Rows are points. Examples show where two turns around zero, p and q, send a point. Write where each new point lands after one turn and then the other. Backwards means that the second turn is done in reverse. Each puzzle has new turns, and all numbers are rounded.

Turn p:
[-0.20  0.02  0.32] -> [0.12 0.03 0.36]
[ 0.31 -0.52 -0.06] -> [-0.11 -0.58 -0.17]
[-0.09  0.14 -0.18] -> [-0.11  0.20 -0.09]
[ 0.16  0.21 -0.14] -> [ 0.09  0.14 -0.25]
[-0.18  0.14  0.06] -> [0.01 0.19 0.14]
Turn q:
[-0.29  0.09  0.09] -> [-0.14 -0.01  0.28]
[ 0.22 -0.47 -0.27] -> [ 0.05 -0.37 -0.45]
[ 0.29 -0.13 -0.26] -> [ 0.03 -0.03 -0.41]
[-0.04  0.27  0.09] -> [-0.02  0.24  0.15]
[-0.05  0.14  0.00] -> [-0.06  0.12  0.07]
[-0.14  0.11  0.35] -> [0.14 0.06 0.36]
Where do these land?
p, then q: [0.47 0.11 0.26] -> [ 0.23  0.00 -0.50]
p, then q: [-0.22 -0.18 -0.27] -> [-0.25 -0.13  0.27]
p, then q: [-0.01 -0.04  0.17] -> [ 0.17 -0.03  0.01]
q, then p backwards: [-0.24  0.11 -0.15] -> [-0.23 -0.13 -0.14]

Turn p:
[-0.18  0.10 -0.30  0.81  0.18  0.04] -> [-0.35  0.72  0.11  0.38  0.07  0.15]
[ 0.39  0.13 -0.04 -0.14  0.03 -0.27] -> [ 0.22 -0.05 -0.29 -0.06  0.33 -0.14]
[-0.25  0.17 -0.12 -0.03 -0.07 -0.02] -> [-0.20  0.09 -0.07 -0.10 -0.18 -0.12]
[ 0.16 -0.04  0.20  0.08 -0.15  0.04] -> [ 0.27  0.03  0.15  0.01  0.01 -0.02]
[-0.14 -0.38  0.02  0.10  0.07  0.11] -> [-0.09 -0.14  0.19  0.28 -0.11  0.19]
[-0.28  0.02  0.24 -0.47  0.34  0.11] -> [-0.32 -0.47  0.17 -0.36  0.04  0.05]
[ 0.16  0.04  0.10 -0.10 -0.25 -0.35] -> [ 0.26 -0.07 -0.12  0.04  0.05 -0.38]
[ 0.07 -0.16  0.24 -0.21 -0.14  0.29] -> [ 0.25 -0.24  0.19 -0.15 -0.17  0.17]
[ 0.06  0.11 -0.34 -0.04 -0.01  0.03] -> [-0.06  0.12 -0.33 -0.03 -0.04  0.09]
Turn q:
[0.10 0.27 0.21 0.05 0.22 0.06] -> [ 0.08  0.05  0.22 -0.17  0.29  0.11]
[ 0.17 -0.37 -0.04  0.17  0.29 -0.28] -> [ 0.12 -0.36 -0.28  0.10  0.27 -0.23]
[ 0.31  0.28 -0.38  0.06  0.21 -0.21] -> [ 0.37  0.26 -0.24 -0.26  0.19 -0.21]
[-0.25  0.14  0.20 -0.44 -0.10 -0.17] -> [-0.41  0.03  0.24 -0.27 -0.17 -0.17]
[-0.27  0.14 -0.01 -0.07 -0.36 -0.16] -> [-0.17  0.22  0.19  0.10 -0.28 -0.22]
[0.21 0.09 0.25 0.03 0.16 0.26] -> [ 0.13 -0.12  0.17 -0.13  0.17  0.32]
[-0.25 -0.24 -0.25  0.13 -0.15  0.20] -> [-0.12  0.09 -0.26  0.35 -0.18  0.13]
[-0.02 -0.31  0.02  0.07 -0.28  0.30] -> [ 0.00 -0.16 -0.05  0.28 -0.30  0.27]
Where do these land?
q, then p: [-0.10  0.06 -0.27 -0.29 -0.23  0.00] -> [ 0.05  0.08 -0.20 -0.15 -0.30 -0.25]
p, then q: [-0.08  0.08  0.28  0.29 -0.01 -0.15] -> [ 0.00 -0.05  0.32 -0.06  0.25 -0.17]
p, then q: [-0.24  0.08 -0.16 -0.41  0.02 -0.20] -> [-0.26 -0.02 -0.30  0.12 -0.22 -0.28]
q, then p: [-0.05 -0.06  0.12  0.23 -0.28  0.17] -> [ 0.21  0.25  0.26  0.07 -0.04  0.06]
q, then p backwards: [ 0.15 -0.02 -0.10  0.04  0.26  0.33] -> [ 0.32  0.01 -0.17 -0.08  0.17  0.21]
q, then p backwards: [ 0.05  0.12 -0.34  0.19 -0.01 -0.34] -> [ 0.17  0.20 -0.04  0.13 -0.28 -0.35]
q, then p: [-0.02  0.16  0.38  0.15  0.00  0.08] -> [ 0.05 -0.07  0.39 -0.09  0.16  0.07]
q, then p: [-0.37 -0.06  0.12  0.21  0.12  0.00] -> [-0.31  0.19  0.25  0.10  0.07  0.01]
q, then p backwards: [ 0.66 -0.35 -0.05 -0.42  0.15  0.12] -> [ 0.23  0.03 -0.02 -0.79 -0.13  0.27]
